Each point is reached from the start by the listed moves, each made 0, 1 or 2 times, or once backwards (-1), plus a little noise. Is the number of moves made odd or even? Then give how often each move was made.

Moves:
(1): .23; .04
(2): -.06; .27
Start: .08; -.04
Points:
.46; .31 => odd (2, 1)
-.21; .19 => even (-1, 1)
.59; -.24 => odd (2, -1)

Moves:
(1): .16; .06; .02; .10; -.08; -.02; .04; .01; -.01; -.03; -.11; -.01; -.04
(2): -.13; .32; .06; .10; .06; .00; .00; .00; .06; -.04; -.01; -.06; .04
(3): .05; -.07; .23; -.13; -.11; -.05; .14; -.22; .00; -.02; .02; .04; -.05
(4): -.11; -.17; .07; .22; -.23; .10; .05; -.03; -.08; .05; .07; -.08; .00
(5): .08; .03; .10; .06; .19; .13; .23; .07; .06; -.01; -.04; -.10; -.04
(6): .01; .01; -.15; -.24; .00; .27; -.09; .03; .15; .14; -.01; -.05; -.12
(7): -.05; .03; -.10; -.02; -.06; .00; .16; -.01; -.09; .07; .04; .06; -.05
(8): -.11; .00; .04; -.08; -.10; -.02; -.08; .29; -.11; -.07; .06; -.13; .03
(9): .00; -.05; .00; .02; .00; -.08; -.02; -.03; .18; .01; -.02; .03; .11
(10): .05; .09; .07; .02; .07; -.09; .00; .01; -.02; .19; .07; -.04; -.06
(11): .13; .07; .02; .02; -.04; -.02; -.05; -.06; .07; -.23; .33; -.11; -.06
Start: -.05; -.03; -.08; -.07; -.14; .03; .07; -.09; -.06; .24; -.08; -.03; .10
Points:
.83; -.24; .02; .08; .15; .39; .34; -.29; .75; .14; -.20; -.24; -.05 => odd (2, -1, 0, 0, 2, 1, -1, -1, 2, 0, 1)
-.51; -.33; .11; .26; -.69; -.16; -.10; .12; -.32; .90; -.04; -.14; .21 => even (0, 0, 0, 2, -1, 0, 0, 1, 1, 2, -1)
.54; .20; -.09; -.55; .21; .37; .40; -.41; .57; .87; -.78; .06; -.22 => odd (2, 0, 1, -1, 1, 2, 0, -1, 1, 1, -1)
-.27; -.12; -.33; .26; -.72; .52; .30; .68; -.15; .26; .39; -.60; -.07 => even (1, 0, -1, 2, 1, 1, 2, 2, 1, 0, 1)
-.16; .18; .55; -.66; -.52; .25; -.28; -.04; .38; .26; .94; -.73; -.20 => odd (-1, 1, 2, 1, 0, 2, -1, 2, 1, 2, 2)

Moves:
(1): .27; -.08; .00; .09; -.01; .02; .04; .07; .00; .03; .08; -.09; .07; -.10; .07; .11; -.04; .06; -.03; .02; -.04; -.15; .01; .08
(2): .07; .12; -.04; .02; -.04; .06; -.03; .00; -.01; -.02; .05; -.05; .02; .03; -.05; .03; .01; -.04; -.12; -.13; .04; .01; .05; -.01
(3): .06; .05; .06; -.08; .02; .02; -.03; .01; .01; .03; -.13; -.06; -.04; .07; .04; -.06; .00; .04; -.04; .04; -.01; .00; .03; .02
(4): -.09; -.05; -.04; .19; -.06; -.07; .06; .10; .06; -.01; -.20; .05; .01; -.01; -.02; .05; .00; .13; .00; .04; -.10; -.01; -.01; -.02
(5): .00; -.06; -.05; .03; .21; -.09; -.18; .03; .01; .01; .05; -.10; -.06; .00; .00; .19; -.03; .08; .02; .02; -.04; .06; -.04; -.02
(6): .00; -.03; -.08; .05; .20; .14; .08; .01; -.01; .00; .03; -.05; .02; -.12; -.07; -.08; .00; -.05; .00; .00; -.02; -.04; .04; -.02
(7): -.01; -.02; .02; -.05; .06; -.08; .18; -.07; .00; -.09; -.06; -.06; .02; .12; -.12; .02; -.01; .07; .04; .04; .04; .03; .02; .07
(8): .03; .04; -.05; -.12; .01; .05; .04; .13; .07; -.01; .04; .10; .00; .09; -.01; -.04; .06; .08; -.06; .06; .01; -.04; -.06; -.05
(9): .05; .00; -.03; -.01; .00; .09; -.03; -.05; .06; .01; -.03; -.02; .04; .04; .00; .04; .06; -.04; .02; -.03; -.05; .09; -.09; -.02
(10): .17; -.13; -.08; .04; -.02; .06; -.14; .14; -.15; .12; .02; -.04; -.03; .08; -.12; -.04; -.10; .11; .02; .01; -.07; .13; -.05; .02
(11): -.03; -.04; .03; .04; .01; .02; .02; -.03; .03; .06; .08; -.05; .01; .06; -.01; -.01; -.07; .01; .01; .04; -.05; -.04; .03; -.05
(12): .05; .03; -.03; .00; -.02; .05; .01; -.04; -.07; .01; -.01; .10; -.09; -.01; -.02; .06; .02; -.05; -.08; .01; -.08; .02; -.05; .00
(13): .00; .00; .08; .00; .03; -.06; -.04; -.02; -.01; .00; -.01; .06; .08; -.01; -.02; .00; -.03; .03; -.04; .02; -.01; .05; .00; -.01
(14): -.04; .06; -.06; .05; .07; .06; -.03; -.03; -.05; -.06; .01; .03; .09; .08; .05; -.04; .02; -.04; .03; .06; .00; -.02; .02; .05
(15): -.03; .04; -.05; -.04; -.01; -.07; .13; -.04; -.03; .06; -.05; .02; .05; .05; .09; -.04; -.14; -.13; -.10; .14; .09; .01; -.02; -.04
(16): -.07; .03; -.02; -.10; -.01; .13; -.01; -.01; -.02; .09; .02; .01; .02; .01; .03; .05; -.03; .08; .03; -.03; .02; .00; .05; .00
(17): .07; .07; -.06; .02; .04; -.02; .04; -.04; .01; .05; .03; .03; -.01; -.01; .12; -.08; .16; .15; -.05; -.02; .01; -.03; -.10; -.01
(18): .02; -.05; -.04; -.01; .02; .06; -.08; -.08; .01; -.12; .00; .03; -.06; .00; .00; -.02; -.08; .10; -.03; -.01; .05; -.09; .04; -.07
(19): -.01; .07; .03; .00; .05; -.10; .03; .00; .07; .06; -.05; .00; .00; .01; -.02; -.01; -.12; .01; .18; .00; .00; -.01; -.02; .01
(20): .01; .12; .01; -.05; -.08; -.02; .02; -.04; .05; .00; .11; -.01; -.04; -.05; -.08; .02; .02; .01; -.02; .18; .00; .03; -.04; .11
(21): .04; .05; .02; .04; .04; .05; .03; -.02; -.01; .03; .03; .04; -.04; .03; -.04; .07; .06; -.05; .01; .06; .15; .01; -.04; -.04
(22): .10; -.02; -.03; .03; .02; .01; -.02; .02; -.06; -.01; .00; -.04; -.02; .00; .06; .02; .00; -.06; .04; -.01; -.06; .05; .13; -.08
(23): -.01; -.05; -.13; -.05; -.04; -.01; -.10; -.08; .08; .13; -.04; .03; .00; .04; -.10; .02; .04; -.09; .00; -.03; .02; .03; .13; .01
(24): .03; -.07; .11; -.01; -.02; -.03; -.04; .02; .11; .02; .08; .03; -.05; .03; .11; .01; -.08; .03; .02; -.06; .00; .09; .09; .16
Start: .05; .01; -.04; .01; -.12; -.05; -.01; -.01; .09; -.11; -.12; .18; .01; .09; -.02; .04; -.15; -.04; .02; -.06; -.08; .08; -.04; -.03
Points:
.38; -.22; -.37; .09; .57; .54; .07; .39; -.39; .04; -.11; .18; .26; .33; -.35; .06; -.76; .09; .58; -.10; -.46; .45; .10; -.26 => even (0, 0, -1, 0, 0, 2, 1, 1, 1, 2, 0, 1, 1, 1, 0, 2, -1, 0, 2, -1, 0, 2, -1, 0)
.79; -.12; -.56; .11; -.27; -.64; .23; .46; .11; .15; -.03; -.17; .58; .72; -.62; .48; -.75; .09; .00; .85; -.41; .34; -.17; .14 => even (2, 1, -1, 1, 1, -1, 2, 2, 1, 2, 1, -1, 1, 1, 2, -1, -1, -1, 1, 2, -1, 1, 1, -1)
.04; .40; -.45; -.01; .41; -.20; .32; -.66; -.30; -.07; .14; .42; .14; .37; .16; .26; -.14; -.65; -.25; .45; .16; -.01; .16; -.36 => even (0, 0, -1, -1, 1, 0, 1, 0, -1, -1, 1, 2, 1, 2, 2, 0, 1, 0, 0, 0, 1, 2, 1, -1)
.75; .22; -.79; -.04; .16; .12; -.54; -.06; -.26; .37; .37; .35; -.12; .60; -.73; .82; -.27; -.14; -.35; .44; -.02; .79; .12; -.08 => even (0, 2, -1, 0, 2, 0, 1, 1, 0, 2, 0, 2, 2, 1, 1, 1, 0, 0, 0, 2, 2, 2, 2, 0)
.93; .57; -.41; .02; .03; -.15; .51; -.45; -.13; .02; .03; -.31; .18; .41; .16; .07; .32; -.55; -.44; .27; .59; .26; .21; .20 => odd (1, 2, 1, -1, 0, 0, 2, -1, 0, 0, -1, -1, -1, 1, 2, -1, 2, -1, -1, 1, 2, 2, 1, 0)
.36; -.44; -.30; -.34; .79; -.03; -.52; -.45; .68; .34; .30; -.19; -.46; .51; -.94; .26; -.71; .29; .74; .36; .20; .85; .05; .25 => even (-1, -1, 0, -1, 2, 2, 2, 0, 2, 2, 1, -1, 0, -1, 0, 0, 0, 2, 2, 2, 2, 0, 2, 2)
